Rows are points. Any point is a mix of the corners, with weights that add up to 1. It lies inside the corners' shape when no weight is negative. Is each point inside? If not, which corners have a negative weight?

Corners:
(1): [-41  12 -67]
(2): [-59 -28  20]
(3): [50 -5 19]
(4): [-1  5 37]
Points:
[  4 -14  28] -> outside (1)
[12  0 12] -> inside
[-31  -1 -37] -> outside (4)
[-15  17 -44] -> outside (2)
[-53  -3  11] -> outside (3)
[-38   9 -56] -> inside
[ -7  10 -27] -> outside (2)
[-49  -6  -7] -> outside (3)
[40 -4 16] -> inside

Corners:
(1): [ 32  13 -50 -39]
(2): [-66  -5  24  35]
(3): [-11  55 -23 -69]
(4): [-18  19  48  29]
(5): [ 25 -20  27 -37]
Points:
[-11  44 -10 -50] -> inside
[ 20  -2  -1 -35] -> inside
[  7  12  20 -20] -> outside (2)
[-6 16  8 -5] -> inside
[ 6 15 -3 -9] -> inside

Corners:
(1): [-11 -26 -28 -21 -29  81   2  26]
(2): [  0 -33  23   2  -7  -7  -5 -53]
(3): [ 20  15  -9  19  21 -33 -58  -8]
(4): [  8  15  15 -21 -53  57  30 -14]
(5): [ 23 -34 -34  44 -49  14  24 -18]
(6): [ 40  20 -87 -35  -5 -28 -19   4]
(7): [ 15 -53   1  10  -5   9   7  47]
(8): [-12 -57  34  29 -20 -35 -36  23]
(9): [-11  43 -31 -10  11   5 -11  -6]
Points:
[ -6   2  20  -5 -43  44   8 -15] -> outside (6, 7)
[ 12  21 -35 -10 -22  16 -11  -5] -> outside (2, 7)
[ 17  25 -33 -10 -28  29  13 -38] -> outside (7, 8)
[ 14 -47  10  19  33 -72 -92  30] -> outside (4, 5, 9)
[ 14 -54   7  19  -5 -19 -22  -9] -> outside (4, 9)
[ -2 -10 -17 -20 -22  30   6  11] -> outside (3, 5)

Corners:
(1): [  9 -24 -23 -11   1  -7  -7  19  65]
(2): [-57 -48   0  29 -40  29 -96   8  10]
(3): [ 52  -2  41 -14  39   6  45  12 -50]
(4): [ 35  10  36 -26  20   2   1 -44 -40]
(5): [-33 -34 -25  17   8  72 -57  11  24]
(6): [ 14 -14  12 -50  41  -8 -13  15 -38]
(7): [ 24  21 -43  -8 -35   9  -7  16  29]
(8): [ 25   2   1   4  60 -19  24  -6 -39]
(9): [ 42  51  45 -17  38 -12   8  -1 -28]
(10): [ 46  -8 -38  10 -12   1 -51  17  47]
Points:
[ 58  18  36 -35  63 -30  34 -11 -42] -> outside (2, 5, 7)
[ 16  -4  -4  -7  10   4 -18  14   2] -> outside (4)
[  1  -8   0  15  14   8 -38  -1  19] -> outside (3, 6, 7)
[  2 -17  10   4   4  13 -23   7 -12] -> inside

Corners:
(1): [-60 -12  13   8 -16   5 -20 -13   3 -17   0 -85]
(2): [-11  -8  19  -4  54  19   5   6 -20   4  59  -3]
(3): [  3  24  31 -15 -27  61  -8  14 -25 -14  -6 -30]
(4): [  7  41 -15 -27 -27 -75  67 -22  58 -27  31  69]
(5): [ -1 -24  -5 -14 -19  77 -86  48   5  22  16   8]
(6): [  4 -33 -42  24  11 -66  18 -24   0  30  -9  27]
(7): [ 42   9 -57 -34 -17  -2   4  22  33 -32  -7   1]
(8): [  1  28  12 -10  21  32 -25 -16   8  31   2 -30]
(9): [-30 -17   5 -45  22  55  20  14 -20  29   9 -64]
(10): [ -3 -13 -31 -35  54 -68  30 -50  36 -20  -6  68]
(11): [-33  10 -14 -37  40  22  30  61  15 -19 -25 -35]
(12): [-75  32 -73 -20 111 -70  72 -68 -59  37   7  17]
(13): [-21 -20  24 -25 -10 -62 -42 -13 -11  13  24 -22]
Points:
[-51   2   4 -21  41  45  -3  -1 -22  14   5 -45] -> outside (4, 6, 7, 13)
[-18  -7 -21  -9  36   6  16  18 -10  -8  -2  -6] -> outside (4, 8, 9, 13)
[-12   7 -14 -20  17  -7  14  -5  -2  -1  13  -4] -> inside
[-24   5 -18 -26  27 -17  30 -10  -3   3  -5 -18] -> outside (2, 5)
[ -1  19  -7 -39   2  -2   2 -22  -3   9  12   5] -> outside (1, 2, 6, 11)
[-32   4 -22 -21  34 -16   6 -15  -2   5  12 -14] -> outside (3, 6)
[-11   0  -7 -15   5   4  -6  11  -2   6   9 -24] -> outside (10)
[-19   4  -8 -21  13   4   1  -2   4  -1   9 -13] -> outside (6)

Corners:
(1): [ -3 -18 -54  28  10  76   1  36  25  -5  65  -6   6 -51]
(2): [ 17 -28  20  34  50  10  -9  67 -10  11 -28 -41 -19  34]
(3): [ -9 -38   6   9 -77  -2 -28  44 -36 -51  52 -43 -15   6]
(4): [ -7   7 -47 -50  32 -18 -54  38  26  74   9 -50  21  16]
(5): [ 15  10  28  10 -21  77  28 -50  43  -1  70  58  35   6]
(6): [-14 -19 -32 -33 -27  22  24  19   5 -11  18  19 -16 -24]
(7): [-23 -20  -5   6 -45  25  16   1  -8  12 -74   3  65 -17]
(8): [-19  23 -55   8 -34 -35 -65  31 -12 -43 -14  26 -34   9]
(9): [ 48  36  31   0   5  -8  20  24  85  24 -35 -23  16  40]
(10): [-15 -39 -20 -18 -85  62 -50  70 -12 -54 -56 -14 -44 -24]
(11): [ -6   4  34  32   6   8  19 -25  54  41  -7 -19  -6  47]
(12): [-38 -20  29   4  62   8  20   8  29 -59  44 -16   9  30]
(13): [ 30   9  58  28  57  18   0  -4  48  11 -48 -20 -23 -43]
(14): [ 22  10 -44  10  68  -2  20 -65  21   0  70 -32  37  49]
(15): [ 10  68 -30  16 -34  25   9  10 -30  10  36 -54  21  18]
Points:
[  3  -4  -8   6   7  19   1  13  13  -7   9 -12   9   4] -> outside (11)
[ -2  -1  28  15 -15  10 -14  22  15  -7 -22 -20  -2  13] -> outside (1, 6, 14)
[ -3  15   2  22  -1  13 -14  30  -9  -5  37 -22 -24   5] -> outside (7, 9, 10, 14)
[ -6  -5  -6   3   2   2  -9  22  15  -1  -1 -28   0  12] -> outside (5)
[ -6  12  -5  -6 -21  30   7   6  35  19 -22   8  22 -10] -> outside (2, 3, 14)
[-12   0   2  13   3  26 -15   4   7  -5 -18 -17   2  18] -> outside (1, 3, 6, 9)
[ 19  37  20   7  -9 -14  28 -31  43  -1  14   2  29  35] -> outside (1, 2, 4, 10)
[  3   0   7   5  -4  19  -3   6  22  -3   0 -12   2  -6] -> outside (2)

Corners:
(1): [ 32  28  -8   6   2 -59 -16  15 -16 -37 -17 -10  -1 -24  26   7  34 -20
  37 -23]
(2): [-20   9 -10   7  46  -1 -34  -6  12  62   8  49  24  22  30 -14  -2 -15
  -1  -6]
(3): [-36  52 -28  29 -21 -44   3  43   9  35  37 -41 -33  22   8 -11  15   5
  63 -41]
(4): [-29 -41 -45  11  30 -58 -40  42  38  26 -25  -3  -4  30  37 -13  53  13
  50  53]
(5): [ 10 -20  14 -14  26 -19  -8 -11 -30 -27  26   2 -50 -23  27 -41  35 -63
  32  29]
(6): [-10 -44  -6 -19   0 -36 -50   2  33  51 -23  28 -55 -21  22  40  29  23
  35  57]
(7): [ 18  36  -9  11  30 -22  44 -30 -49  53  20  20 -14  -9 -50 -10  20   4
  21  46]
(8): [ -3 -25  19  31  50 -15 -31  -3 -49 -37  26 -23  38 -16   4  -1  39  14
  24 -51]
(9): [  6   3   6  19  21  24  33 -15  38 -48 -11  28 -69 -11  -2   1   1  10
  48  26]
(10): [  3  28  25  30 -34   2  15  -3  59  -9  40  12  -6  42  34  27  41  33
  59  40]
(11): [-46  24  -8 -24   7 -43  12 -18  -7 -30 -25  62 -63 -26 -37 -43  -7  27
 -13 -33]
(12): [-38 -70 -35  -4 -14 -53  11  25  40 -30 -41  40 -14  23 -47  33 -16 -66
  -3  -2]
(13): [ -5  41 -74 -19   7  18  63 -34 -13 -41  23  28 -72 -24 -48   7   1  16
 -31 -18]
(14): [-35 -26 -29 -27 -11 -25  63  42  33  17  -2   3  -4  16  36  12  28 -35
  24   6]
(15): [ 31 -23 -27 -34 -42 -11  34  28  44 -16  18  29  -9  31  -1 -23 -32  -4
   1 -34]
(16): [-12 -18  10  22  -6 -69  11  60 -25   7 -53  -2 -69  26  63  35  61 -66
   0 -39]
(17): [ -2  26   1  43  30  10  19 -23  52  39 -35 -44 -54   5  28   1  32  30
  -3  -2]
(18): [-34 -72 -41   2  10 -11  14  -4 -28  22 -35  44  14  13 -12 -15  21 -65
  13  -7]
(19): [ -5 -24 -37 -12 -28 -34  62 -11  -7   2   0 -33 -15  48 -11  50 -28  -3
  -7 -58]
(20): [-36   1 -30   1 -19  10  61  19 -18  39 -20  -8 -42 -17  45 -42 -36 -29
 -25  41]
(21): [-40 -26 -29 -42 -24 -16  17  31 -30  36 -21   6  16  38 -57  -1 -10 -13
 -17 -38]
Points:
[  4  10 -26   1   2 -41  19  10  27 -28   8  49 -41  10 -10   1  28 -30
  41  11] -> outside (6, 8, 17, 19, 20, 21)
[-26  -9   9  17   8 -18   4  10   1  30  -6  11 -22   4   9  -1  22 -17
  29  14] -> outside (1, 4, 13, 15, 19)
[-10  -9 -20  -1  -2 -25  20  11   3  -2  -7   0 -31   2   7   2  17 -10
  17   5] -> outside (2)
[ -1  -1 -17   6  26 -31  -6   0 -32  -8   4  -6 -15   8 -12 -12  23  -9
  16 -40] -> outside (6, 10, 12, 14, 20)
